Each row is a point. Each copy is the shape, with its points in the same order, stretched, turned, moved and blurred by noise. Some copies are also mirrored. Which?

Shape:
-45	83
10	41
-23	14
4	-28
77	-65
26	-16
-6	-9
Copy 1 (7 x 2):
-20	76
7	10
-38	10
-34	-35
1	-102
-8	-36
-34	-16
Copy 1 is: only turned
Copy 2, 7 rows:
-92	25
-37	-15
-17	20
28	14
88	-45
20	-15
7	18
Copy 2 is: mirrored
Copy 3, 7 rows:
45	87
-15	59
18	28
-9	-17
-84	-47
-26	1
-1	15
Copy 3 is: mirrored

Shape, 7 rows:
10	37	-3	-51
65	-25	-37	-8
26	41	15	9
4	23	72	86
-35	27	62	10
-22	-5	4	-47
-33	60	2	79
Copy 1, 7 rows:
25	-7	-7	-74
70	-64	-9	5
44	15	32	-23
10	45	76	35
-33	40	46	-37
-25	-20	-19	-50
33	80	10	10
Copy 1 is: only turned
Copy 2:
32	-5	67	-20
49	73	-24	-10
40	3	28	33
-13	4	-30	110
-40	-17	33	36
-25	-9	29	-30
24	-64	-30	78
Copy 2 is: mirrored
Copy 3:
31	69	41	-17
-18	4	30	-70
-31	46	36	2
-55	2	23	77
20	34	29	63
60	47	27	-5
-53	39	-44	53
Copy 3 is: mirrored

Shape (10 x 6):
-25	-121	60	-5	-20	-37
-18	29	5	46	-5	26
27	25	15	24	58	52
3	44	-52	-5	-28	-22
-22	59	-9	8	0	9
27	9	-36	-13	-19	18
-37	22	-37	0	-46	40
21	48	37	-12	-5	41
-17	-35	25	24	-10	34
25	48	-4	43	-19	10
Copy 1 (10 x 6):
30	-79	67	31	87	-75
55	-2	-7	40	-11	33
2	-10	34	23	-3	68
15	7	-64	26	-52	-11
28	32	-21	25	-29	14
14	-24	-32	-5	-36	7
65	6	-56	-14	-16	5
22	10	40	-19	-52	20
58	-42	23	17	29	10
43	-10	-10	40	-59	25
Copy 1 is: mirrored
Copy 2 (10 x 6):
-27	-56	104	-17	-19	-89
-38	7	-25	32	15	-26
-10	-2	-9	22	68	9
-27	50	-42	-27	-26	-15
-56	30	-38	-2	19	-8
-3	18	-12	-15	-18	13
-53	-8	-42	6	-38	12
-53	32	18	23	31	36
-32	-36	27	28	0	-27
-20	47	-21	31	2	-17
Copy 2 is: only turned

Shape, 13 rows:
58	-5	5	15	-15	28	25	39
-42	49	-4	-69	48	1	13	55
-12	-19	19	5	-38	-18	0	-40
44	18	49	-18	15	-10	-62	-57
-20	-38	6	-12	35	-25	64	-6
75	-76	-35	-16	7	16	-47	-12
6	45	-26	-65	55	85	32	46
-33	-40	33	21	58	-36	8	77
28	25	-58	-2	75	55	50	17
80	-24	-42	17	-24	-10	-25	-33
1	23	-57	50	-10	-31	-5	57
-50	-18	26	-6	65	37	-54	-34
-26	-9	39	47	12	73	4	-45
Copy 1:
0	9	15	-32	-55	51	76	37
34	-17	4	-64	25	-2	-25	58
20	25	-2	19	1	-14	40	-31
35	47	28	-38	-74	7	-25	-64
23	4	37	-62	42	5	66	4
14	-47	12	-33	-85	30	60	-46
41	-25	-7	-114	-10	88	8	62
40	-29	102	-16	9	-28	43	74
4	-35	40	-104	8	113	26	36
-56	0	12	-32	-52	38	53	-56
-82	-24	41	11	-2	16	13	38
93	-27	65	-11	6	16	-47	-2
77	18	27	18	17	71	4	-3
Copy 1 is: mirrored
Copy 2 (13 x 8):
6	14	-34	25	-61	28	10	8
-67	13	48	-20	-3	-24	45	80
6	23	2	-18	7	-31	-3	-46
51	62	-16	-19	48	-7	-2	23
-14	-44	41	1	-13	-6	43	-40
36	47	-83	38	10	5	66	-2
-77	-2	-6	-50	-17	30	58	85
-25	21	58	72	-6	19	36	-12
-57	-59	-36	-2	0	50	44	55
42	13	-89	37	-3	-15	8	4
-46	1	-37	80	-19	-16	-17	35
-48	55	21	-32	98	28	38	-10
-43	23	2	-52	46	62	-8	-59
Copy 2 is: mirrored
